Every row gives one point. A path goes straight from each point to the next, and from the last back to the first. The post is the endless flat space through its rows: a point in 2 columns, a line in 3, a plane in 4, and so on, so that a path can go around it. Count how often the path circles the post. Going back the other way cancels.
(in the rows, 128 means zero)

Post (1 x 2):
[[136 114]]
Path, 30 rows:
[[163  82]
 [153 123]
 [148 176]
 [103 137]
 [ 75 132]
 [108  75]
 [153  97]
 [151  98]
 [195 116]
 [141 159]
 [ 76 145]
 [ 81  94]
 [148  74]
 [175  92]
 [177 141]
 [ 94 168]
 [117 110]
 [111  56]
 [169  87]
 [155 123]
 [147 176]
 [ 99 127]
 [100  81]
 [135  87]
 [159  85]
 [157 119]
 [145 131]
 [ 90 156]
 [109  95]
 [130  56]]
Times around: 5

Post, 5 rows:
[[148 121  95 111 120 154]
 [136  93 147 146 114 126]
 [140 160 107 116 126 149]
 [192 107 164 159 144  97]
 [119 118 127 105 156 153]]
Path:
[[140 156  99 140 113 170]
 [100 111 182 104 187 150]
 [178 155 119 110 105 149]
 [137  99 154 163 101 146]
 [119 137 107 141  96 151]
 [144 119 106 135 111 152]
 [106  48 126 101 122 170]
 [150  92 142 109 129 130]
 [186 180 147  84 190 157]
 [119 145 111 141 111 171]
 [182 199 117 167 103 103]
 [225 194  93 110 173 112]
 [189 192 125  97 122 120]
 [ 69  99 146  91 179 141]
 [ 67  28 125 126 122 153]
 [149  80 100 173 106 149]
 [ 78 101 131 138  91 126]
 [226 204 136 106 166  86]
 [225 122 150 133 133 111]
 [110 121  99 139  81 174]
 [139 108 121 151 144 140]
 [141 108 137 115 173 124]
 [146 162 149 132  97 108]
 [126  41 196 115 134 144]
 [221 120 128 112 120 101]
 [156 159 105  90 196 134]
 [165 158 140 131 200 119]]
Times around: 1

Post (8 x 9):
[[135  96 161 133 139  77 118 148 118]
 [110 137 163 196 168 153 110 159 199]
 [125 135  69 147  82 105 170  85 146]
 [132  95 135  90 128 110 130 143 102]
 [ 84 113 108  89  82 106 134 117  96]
 [119 111 162 122  95 150 117  87 135]
 [136 147 141 166 140 136 137 129 129]
 [146 108 115 125  74 126 125 119  95]]
Path, 24 rows:
[[115  94 178  71  75 151  53 114  65]
 [120 154 186 107 162 141 132 118 164]
 [144 108 149 160  57 157 108 147 152]
 [118 133 115 136 120  94 197  95  75]
 [ 90 115  73 147 127  95 137 137 137]
 [155 147 112 161  92 135 109 131 128]
 [141 129  79 105  79 114 151 147  63]
 [124 163 168 121 152 159 194  68 129]
 [ 81  72 170 147 148 120  99 111 173]
 [131 118 114 144 132 162 120 129 160]
 [116 103 122  98  57  74  89 126 126]
 [ 80 152  90 138  99  48 173 115 129]
 [115  75  85 106  49  74 165 104 124]
 [ 48 141 155  96 175  72 164 113 106]
 [126 152 131 192 196  98 129 197 120]
 [170  66 178 126 134 133  76 135 178]
 [153 159 141 123 146 113 122 160  87]
 [100  77 164  86  32 167 106 101 121]
 [143 135 101 125  64 141 176  68  69]
 [136 112  80 164 133  55 142 126 137]
 [128 104  85  84  67 116 117  97 131]
 [ 88 159  78 127 115  98 179 111 177]
 [102  82 158 135  86 107 152  82 160]
 [143 154  44 212  86 176 168 103 112]]
Times around: 5

Post, 11 rows:
[[194 127 177 157  96 152 124 127 160 148  96 125]
 [109 129 130  74 156 106  97 144 125 124 103 121]
 [110 162 104 114 133 180 143 114 137  75 165 134]
 [123 165 125 151 162 168 101  94 131 154 140 154]
 [158 141 193  88  95 122 128 141 166 133 134 131]
 [152 135 159 106 165 141 135  89 170 136 119 179]
 [107 182  89 161  97 116 134 133 137 108 160 114]
 [117  86 127 117 164  94  58 136 116 119 120 123]
 [115 178 173 157 111 134 128 152 115  93 127 141]
 [142 143 114 138 113  79 161 110  99 140 139  89]
 [113 151 126 148 121 132 104  66 114 161 105 153]]
Path:
[[173  74 196 149  91  84 118 136 191 109 114 156]
 [109 134 108 114 101 126  85 103 201 156 166 193]
 [132 147 158 145  82 218 119 160 140 134 125 115]
 [123 182  59 208 165 148 162  69 157 168 146  96]
 [155 157 150 187 162 103 175 168 148 117 130 112]
 [135 139 137 127  51 145 145 101 189 118 111 182]
 [143 176 102  93 122 108 173  93 149 158 153 141]
 [186 174 103 155  84 174 146 159 177 106 117  99]
 [ 90 152  86  92 195  36 111  71 132 185 160 108]
 [100 148 147  99 121 182 116  99 145 125 103 127]
 [149 130 187  51 114 173 107 141 173 150 134 136]
 [153 132 167 154 158 106 165 107  79 142 116 155]
 [154 140 193 154 106 215 167 177 199  66  61 147]
 [147 162 175 142  81 230  71 142 201 127  76  97]
 [152 131 207 118 127 112 138  93  94  80 125 138]
 [145 189 131 135 135  95 144 109 158 153  80 168]
 [ 97 131 114 144 112 116  67 106 128  97 145 158]
 [103 174 129 146 133  88  73 132 167 115 105 130]
 [128 153 176 127 143  92 144  81 183 132  60 185]
 [144 101 176  65 136 175 181 110 170  79  99 142]
 [ 90 135 159  62 126 160 109 106 166 126 146 103]
 [123 232 131 114 140 213  67 128 182 176 181 101]
 [159 170 151  89 146  71 126 159 153 136 139 135]
 [ 80  88 101  98 140  39  86 117 103  82 126 150]
 [133 146 177 133 152 153 136 112 108 145 146 155]
 [136 142 159 111 134 148 184  87 171 147 123 141]
 [171  92 210 166 186 124  98 105 159 105 169 126]
 [ 93 205 130  91 102 192  99 120 120 121 159 103]
 [129 133 221 108 146  53 102 173 163 123 101 126]
 [149 108 111 208 131  71 161  99  98 131  94 116]
 [117 127  92 173 167 102 170  88  37 109 166 113]
 [102 146 145 135 144 163 144 161 121 101 140  94]]
Times around: 0
